Each row of a before or after table is a point. The points were changed in one or more steps. Then noise was added and the rows were shuffled. The steps act on how far a point lies along the listed directions, d1 being the first. Write out the steps. A step turns or swaps two directions, mirrors them in a line or flattens them onto one, adds a multiple of one to another, or multiplies one. Angles are multiples of 10 degrees, from the lower direction toward the higher: turns from -170 to 170, lines from 10 to 170 but not 90. Use the fewest steps. Two steps may share a direction if one is a turn and the other turns, adds or multiplies; they go together, in the order done. Otherwise the lowest direction goes first.

Directions:
(1): [ 1.06 -2.22]
(2): [-2.22 -1.06]
Before (9 x 2):
[[ 0.36 -0.85]
 [ 0.41 -0.27]
 [-0.37 -0.04]
 [ 0.23 -0.18]
 [ 0.90  0.05]
 [-0.38  0.21]
 [ 0.04  0.00]
 [-0.15  0.16]
 [ 0.55  0.71]]
After, 9 rows:
[[ 0.24  0.51]
 [-0.10 -0.40]
 [-0.14 -0.16]
 [ 0.04  0.06]
 [ 0.01 -0.34]
 [-0.62  0.54]
 [ 0.86  0.29]
 [ 0.11  0.19]
 [ 0.01  0.96]]
Steps: turn d1 and d2 by -90 degrees

Directions:
(1): [-0.33 -2.41  0.70 -2.40]
(2): [ 0.50  0.74 -2.93 -1.66]
(3): [ 1.45  2.02  1.74 -1.72]
(4): [-3.12  1.31  0.26 -0.82]
Before (8 x 4):
[[ 0.05 -0.20 -1.23 -0.64]
 [ 0.59  0.47  0.41 -0.04]
 [-0.23 -0.21  0.23 -0.37]
 [-0.13  0.36  0.29 -0.17]
 [-0.03  0.15  0.27 -0.09]
 [ 0.47 -0.22  0.27  0.02]
 [ 0.41  0.14 -0.44  0.40]
 [-0.22 -0.06 -1.03 -0.61]]
After (8 x 4):
[[ 0.26 -0.08  0.02 -0.11]
 [ 0.30 -0.09  0.41 -0.15]
 [-0.16  0.67 -0.11 -0.08]
 [ 0.34  0.13  0.13 -0.80]
 [-0.99 -0.05  0.53  0.47]
 [ 0.00 -0.05 -0.36 -0.42]
 [ 0.04 -0.50 -0.03  0.04]
 [-1.39  0.08  0.32  0.39]]
Steps: turn d1 and d3 by -50 degrees; turn d2 and d4 by 120 degrees

Directions:
(1): [ 2.33 -0.15 -0.35  2.32 -1.55 -0.66  2.03  2.53]
(2): [-1.40  1.24  0.59 -2.18 -0.14  2.43  2.28  2.15]
Before (11 x 8):
[[-0.63  0.95  0.21 -1.36 -0.16  1.39  1.15  1.10]
 [ 0.41 -0.09 -0.13  0.46 -0.25 -0.02  0.45  0.29]
 [-0.19  0.24  0.24 -0.67 -0.20  0.09  0.33  0.69]
 [ 0.05  0.23 -0.12  0.39 -0.08  0.20  0.87  0.82]
 [ 0.48  0.04  0.10  0.49 -0.27 -0.38  0.07  0.33]
 [-0.56  0.06 -0.09 -0.01  0.26  0.07 -0.37 -0.33]
 [-0.17 -0.44 -0.02  0.05  0.41 -0.32 -0.49 -0.83]
 [-0.28  0.16  0.23 -0.50  0.22  0.43 -0.33 -0.35]
 [-0.12 -0.05 -0.11  0.04  0.00  0.05 -0.45 -0.40]
 [ 0.19  0.10  0.21  0.27 -0.16  0.08  0.21  0.45]
 [-0.08  0.12 -0.18 -0.35 -0.07  0.43  0.81  0.59]]
After:
[[-0.43  0.19  0.26 -0.92 -0.09  0.13  0.09  0.30]
 [-0.25  0.06  0.18 -0.39  0.29  0.25 -0.64 -0.54]
 [ 0.35  0.18  0.08  0.32 -0.37 -0.19  0.31  0.66]
 [-0.45 -0.08 -0.14  0.08  0.21 -0.13 -0.45 -0.37]
 [ 0.06 -0.14 -0.12  0.11 -0.10 -0.02 -0.40 -0.28]
 [-0.03  0.10  0.24  0.06 -0.16  0.29  0.26  0.54]
 [-0.32  0.41 -0.02  0.10  0.02  0.48  0.79  0.71]
 [-1.13  0.90  0.25 -1.83  0.30  1.37  0.37  0.26]
 [ 0.24  0.00 -0.06  0.20 -0.24  0.23  0.61  0.43]
 [ 0.16 -0.56 -0.04  0.42  0.28 -0.56 -0.33 -0.71]
 [-0.36  0.14 -0.14 -0.59  0.17  0.53  0.60  0.29]]
Steps: turn d1 and d2 by 30 degrees

Directions:
(1): [ 0.70  0.34 -0.24 -1.94 -4.19  1.89  0.62  0.91  0.97  2.38  0.20]
(2): [-2.62  3.17 -1.16 -1.15  1.20  0.44 -1.47  0.42 -1.94  1.89  1.60]
(3): [ 1.78  2.41 -0.10 -1.22 -1.45  0.30 -2.34 -2.63 -0.57 -2.76 -0.69]
Before, 12 rows:
[[-0.75 -0.24 -0.13  0.21  0.03 -0.09  0.12  0.19  0.09  0.67  0.17]
 [-0.84  0.06 -0.19  0.10  1.11 -0.19  0.13  0.42 -0.60  0.44  0.48]
 [-0.38 -0.23  0.05  0.18  0.10 -0.20  0.45  0.51  0.09  0.58  0.35]
 [ 0.00 -0.54  0.12  0.43  0.88 -0.13  0.32  0.06 -0.10 -0.57 -0.06]
 [ 0.07 -0.28 -0.12  0.05  0.12 -0.05  0.37 -0.45  0.16 -0.43 -0.53]
 [ 0.56 -0.18  0.11  0.48  0.73 -0.17 -0.22 -0.42 -0.45 -1.02 -0.21]
 [-0.05  0.02  0.02  0.49  0.00 -0.23 -0.22  0.09  0.03 -0.16 -0.04]
 [ 1.09  0.47 -0.23 -1.11 -2.07  0.84  0.15 -0.03  0.53 -0.04 -0.04]
 [ 0.64 -0.15 -0.23 -0.18 -0.62  0.28  0.24  0.02 -0.03 -0.46 -0.31]
 [-0.78 -0.02 -0.19 -0.10  0.31 -0.25  0.13  0.49 -0.16  0.54  0.39]
 [ 0.48 -0.33  0.12  0.09 -0.15 -0.08  0.13 -0.17  0.57 -0.40 -0.10]
 [ 0.34  0.03 -0.09 -0.46 -0.79  0.32 -0.13 -0.15  0.38 -0.10  0.01]]
After, 12 rows:
[[-0.56  0.50 -0.26 -0.23  0.57  0.24 -0.11  0.13 -0.54  0.13  0.40]
 [-0.21  0.22 -0.09  0.33 -0.09 -0.11 -0.28  0.15 -0.06  0.05  0.06]
 [-0.18  0.14 -0.18 -0.58 -0.66  0.47  0.23  0.44 -0.11  0.82  0.36]
 [-0.30 -0.36 -0.06  0.16 -0.40 -0.04  0.11 -0.05  0.25  0.35 -0.07]
 [-0.03 -0.18  0.06  0.12 -0.15 -0.18  0.32  0.19  0.15  0.15  0.17]
 [-0.14 -0.25 -0.04 -0.31 -0.60 -0.02  0.22  0.30  0.25  0.32  0.13]
 [-0.14  0.13 -0.05  0.20  0.70 -0.28 -0.18 -0.17  0.11 -0.32  0.16]
 [ 1.27 -1.01  0.27  0.49  0.24 -0.50  0.53 -0.36  0.62 -1.64 -0.57]
 [ 0.26 -0.19 -0.28  0.26  0.44 -0.13  0.14 -0.04 -0.31 -0.73 -0.25]
 [-0.32  0.76 -0.27 -0.17  0.53  0.29 -0.43  0.03 -0.87  0.18  0.40]
 [ 0.31 -0.45  0.04  0.15  0.10 -0.18 -0.02 -0.22  0.37 -0.64 -0.11]
 [-0.45  0.24 -0.31 -0.06  0.55 -0.03  0.14 -0.36 -0.24 -0.14 -0.22]]
Steps: turn d1 and d2 by -100 degrees; multiply d3 by 0.4

Directions:
(1): [-3.65 -0.23 -1.12  1.61  0.44 -3.66  1.66 -0.24 -0.26  1.03 -1.77  1.65
  1.38 -0.20]
(2): [ 1.25  0.30 -1.49  4.37 -1.86  0.23 -1.55 -1.98 -1.48 -0.62  1.82  1.77
  0.31  0.82]
Before:
[[-1.38 -0.22  0.25 -1.55  1.09 -0.65  1.17  0.70  0.56  0.58 -1.09 -0.52
   0.28 -0.60]
 [-0.22 -0.22  0.16 -0.51  0.30 -0.34  0.64  0.36  0.19  0.15 -0.59 -0.23
   0.29 -0.15]
 [-0.68  0.08 -0.29  0.64  0.14 -0.61  0.46 -0.11 -0.29  0.06 -0.11  0.53
   0.40  0.09]
 [-0.62 -0.28 -0.18 -0.67  0.26 -0.59  0.33  0.39 -0.03 -0.04 -0.43  0.21
   0.03 -0.20]
 [ 0.23  0.17  0.07 -0.10 -0.20  0.50 -0.27 -0.11  0.05 -0.34  0.36 -0.07
  -0.33  0.26]
 [-0.26  0.07  0.03  0.51 -0.05 -0.62  0.31 -0.24 -0.04  0.21 -0.50  0.60
   0.12 -0.18]
 [-1.05 -0.38  0.03 -0.08  0.36 -0.96  0.37  0.00  0.30  0.42 -0.82  0.53
   0.17 -0.31]
 [ 0.46  0.20 -0.18  0.58 -0.08  0.27 -0.44 -0.10  0.10 -0.15  0.61  0.20
  -0.08 -0.05]
 [-0.75 -0.23  0.22 -1.07  0.63 -0.86  0.66  0.43  0.27  0.20 -0.41 -0.01
   0.38  0.05]
 [-0.24  0.03 -0.60  0.65 -0.10 -0.22  0.04 -0.32 -0.36 -0.20  0.39  0.11
   0.10  0.06]
 [ 0.95  0.19  0.56  0.34 -0.26  0.79 -0.45 -0.38 -0.26 -0.31  0.68  0.04
  -0.05  0.23]
 [-0.67 -0.28 -0.21  1.02 -0.33 -0.48  0.04 -0.23 -0.18 -0.03 -0.20  0.65
   0.45  0.14]
 [ 0.47 -0.08 -0.26  0.34 -0.30  0.42 -0.49 -0.49 -0.19 -0.06  0.41  0.06
  -0.10  0.21]]
After, 13 rows:
[[-0.72 -0.16 -0.51  0.67  0.09 -1.17  0.24 -0.37 -0.30  0.10 -0.01  0.87
   0.71  0.41]
 [-0.26 -0.25 -0.27  1.22 -0.33 -0.50 -0.32 -0.58 -0.20  0.09  0.01  0.93
   0.24  0.06]
 [ 0.46 -0.13  0.18 -0.63  0.03  0.62 -0.27  0.00  0.18 -0.05  0.15 -0.30
  -0.18  0.06]
 [-0.24  0.08  0.22 -0.66  0.14  0.19 -0.03  0.29  0.24 -0.20 -0.02 -0.31
  -0.26  0.13]
 [ 0.52 -0.23  0.15  0.89 -0.59  0.56 -0.57 -0.33 -0.16 -0.34  0.48  0.24
   0.04  0.19]
 [ 0.51  0.15  0.06  0.80 -0.36 -0.04 -0.20 -0.45 -0.28  0.00  0.07  0.52
  -0.06 -0.06]
 [-0.44 -0.20 -0.56  0.40 -0.12 -0.64  0.10  0.03 -0.39 -0.14 -0.11  0.75
   0.14  0.05]
 [ 0.46  0.11  0.17 -0.32  0.27  0.47 -0.24  0.27  0.37 -0.09  0.38 -0.31
  -0.27 -0.22]
 [-1.68 -0.09 -0.84  1.41  0.15 -1.48  0.69 -0.42 -0.36  0.44 -0.53  0.93
   0.84 -0.09]
 [-0.27 -0.20 -0.30  0.58 -0.06 -0.70  0.45 -0.05 -0.07  0.17 -0.32  0.33
   0.52 -0.02]
 [ 0.36  0.12 -0.31  0.89 -0.21  0.30 -0.14 -0.34 -0.37 -0.27  0.59  0.39
   0.12  0.28]
 [ 0.39  0.07  0.92 -1.02  0.33  0.54  0.12  0.23  0.23 -0.12  0.00 -0.47
  -0.09 -0.04]
 [ 0.42  0.04 -0.35  0.17 -0.18  0.46 -0.23 -0.23 -0.26 -0.42  0.70 -0.30
  -0.17  0.11]]
Steps: turn d1 and d2 by 80 degrees

Directions:
(1): [-2.36  0.18 -1.18  0.15  1.75  1.96  0.16 -0.52  1.77  2.68  3.55  0.03
 -0.19 -1.13 -0.79 -0.72  2.01  1.74 -3.52  1.29]
(2): [ 2.99 -0.84 -3.82  3.14 -1.65  0.56 -0.46 -1.51  0.67 -0.89 -1.11  2.01
  0.98 -2.08  1.77 -0.71  1.98 -0.71 -1.08  0.43]
(3): [ 2.85  1.64 -2.00 -0.22  1.87 -1.92  2.53  0.03  2.85 -0.84 -0.37 -2.57
 -1.21  2.69 -1.05 -1.26  0.29  0.40  0.09  2.27]
(4): [-2.05 -1.42 -2.23  0.82  3.61  2.24 -1.47  0.63  2.11 -0.99 -1.53 -1.44
  1.80  0.68 -0.03 -1.24 -1.11 -1.69  1.17 -2.80]
(5): [ 2.30  0.83  2.66  1.25  1.47  0.55 -0.18  3.63  0.23  1.94 -0.62  3.31
  1.24  1.19 -1.49 -2.23  0.87 -1.88 -0.94  0.02]
Before:
[[ 1.48  0.79  0.02  0.08 -0.40 -1.14  0.62  0.00  0.03 -0.48 -0.17 -0.06
  -0.43  0.64 -0.05 -0.16  0.33  0.28  0.30  0.59]
 [ 0.03  0.11  1.61 -0.86 -0.51 -0.60  0.07  0.52 -0.84  0.00 -0.05  0.30
  -0.29  0.25  0.12  0.17 -0.61  0.18  0.46 -0.02]
 [-0.42  0.20  0.51 -0.24  0.27 -0.15  0.07  0.06 -0.02 -0.36 -0.45 -0.33
   0.32  0.24  0.05  0.08 -0.73 -0.22  0.68 -0.47]
 [ 0.01 -0.11 -1.21  0.37 -0.04 -0.01 -0.01 -0.19  0.55 -0.19  0.00 -0.19
  -0.19 -0.48  0.26 -0.37  0.26  0.39 -0.51  0.49]
 [-0.31  0.24  1.51 -0.56 -1.05 -0.38 -0.03  0.05 -1.07  0.24  0.63  0.30
  -0.17 -0.05 -0.04  0.67  0.23  0.31  0.22  0.49]
 [-0.14 -0.36 -0.17  0.25 -0.27 -0.11 -0.37 -0.53 -0.04 -0.77 -0.43 -0.33
   0.27 -0.24  0.31 -0.01 -0.19 -0.50  0.38 -0.55]
 [-0.01 -0.09  1.40 -0.37 -0.63 -0.04 -0.27  0.59 -0.71 -0.18 -0.48  0.39
  -0.20  0.39 -0.04  0.09 -0.22 -0.32  0.41 -0.22]
 [-0.21 -0.49  0.31  0.11 -0.43  0.07 -0.38 -0.06 -0.65 -0.30 -0.92  0.29
   0.12 -0.26  0.36  0.25 -0.63 -0.28  0.28 -0.43]
 [-0.26  0.28 -0.44 -0.56  0.03 -0.31  0.26 -0.53  0.34  0.21  0.74 -0.78
  -0.40 -0.05 -0.25  0.19 -0.01  0.63 -0.54  0.75]
 [-0.56  0.32 -0.50  0.02 -0.08 -0.15  0.16 -0.95  0.62 -0.23  0.26 -0.73
  -0.19 -0.28  0.49  0.09  0.07  0.37  0.02  0.61]
 [-0.10 -0.28  0.91 -0.26 -0.60  0.11 -0.57  0.39 -0.67 -0.29 -0.70  0.19
   0.48  0.21 -0.36  0.21 -0.66 -0.21  0.72 -0.32]
 [ 0.18 -0.18 -0.64  0.35 -0.17  0.14 -0.39 -0.22  0.06 -0.57 -0.43 -0.04
   0.22 -0.07  0.21 -0.10 -0.23 -0.29  0.27 -0.66]
 [ 0.45 -0.09 -0.40 -0.03 -0.96 -0.31  0.15 -0.88 -0.26 -0.30 -0.10 -0.08
  -0.36 -0.39  0.46  0.18  0.14  0.15  0.02  0.27]
 [ 0.03  0.00  1.09 -0.25 -0.74 -0.24  0.07  0.53 -0.82  0.72  0.59  0.91
  -0.48 -0.32  0.09  0.40  0.14  0.48 -0.31  0.45]]
After (14 x 20):
[[-0.10  0.02 -0.41  0.15 -0.65 -0.09 -0.05 -0.08 -0.08  0.19  0.36  0.31
  -0.34 -0.78  0.26 -0.12  0.36  0.63 -0.75  0.64]
 [-1.03  0.20  1.32 -0.83  0.64  0.04 -0.08  0.61 -0.20  0.14  0.39 -0.67
   0.09  0.87 -0.55  0.16 -0.32 -0.04  0.64 -0.09]
 [-0.18  0.33 -0.34 -0.43  0.30 -0.18  0.24 -0.27  0.51  0.47  0.81 -0.58
  -0.30  0.04 -0.44 -0.06  0.12  0.53 -0.74  0.77]
 [-0.36  0.56  0.09  0.22  0.13  0.12  0.12 -0.30  0.64  0.55  0.66  0.14
  -0.01 -0.29  0.12 -0.31  0.55  0.27 -0.62  0.88]
 [-0.99 -0.17  0.93 -0.92  0.22 -0.21  0.02  0.52 -0.43  0.10  0.24 -0.51
  -0.52  0.42 -0.08  0.52 -0.81  0.37  0.62 -0.25]
 [ 0.44 -0.03 -0.06  0.56 -0.37  0.28 -0.40  0.15 -0.12  0.04 -0.04  0.78
   0.34 -0.29  0.01 -0.27  0.22 -0.25 -0.32 -0.36]
 [ 0.04 -0.26  0.54  0.02  0.22  0.41 -0.54  0.72 -0.02 -0.19 -0.81  0.14
   0.72  0.52 -0.62 -0.33 -0.52 -0.49  0.56 -0.36]
 [-0.01  0.18  0.92 -0.25 -0.27  0.07  0.02  0.20 -0.35  0.78  0.50  0.61
  -0.17 -0.14 -0.23 -0.23  0.29  0.08 -0.59  0.29]
 [ 1.13  0.92  0.85 -0.20 -0.45 -1.08  0.57  0.32 -0.36 -0.03  0.18  0.23
  -0.48  0.64 -0.26 -0.09  0.27  0.38  0.15  0.59]
 [-0.15 -0.14  0.88 -0.33  0.25  0.12 -0.24  0.77 -0.08 -0.39 -0.77 -0.18
  -0.01  0.84 -0.20 -0.21 -0.41 -0.57  0.63 -0.45]
 [-0.20 -0.36  0.54  0.26  0.25  0.41 -0.42  0.58 -0.31  0.25 -0.73  0.61
   0.36 -0.01 -0.03 -0.24 -0.37 -0.48 -0.13 -0.41]
 [ 0.20 -0.14  0.36  0.58  0.01  0.21 -0.38  0.15  0.07  0.09 -0.03  0.63
   0.44 -0.27 -0.09 -0.53  0.40 -0.65 -0.41 -0.24]
 [-0.14  0.09  1.01 -0.72  0.86 -0.24  0.08  0.92  0.14 -0.17 -0.38 -0.33
   0.03  0.92 -0.19 -0.44 -0.79 -0.17  0.63 -0.39]
 [ 0.26  0.30  0.01  0.40  0.66  0.08  0.15  0.31  0.55 -0.10 -0.51  0.15
   0.59  0.23 -0.05 -0.54 -0.23 -0.47  0.20 -0.26]]
Steps: mirror d1 and d5 in the line at 150 degrees; turn d2 and d3 by -40 degrees; turn d2 and d4 by -60 degrees
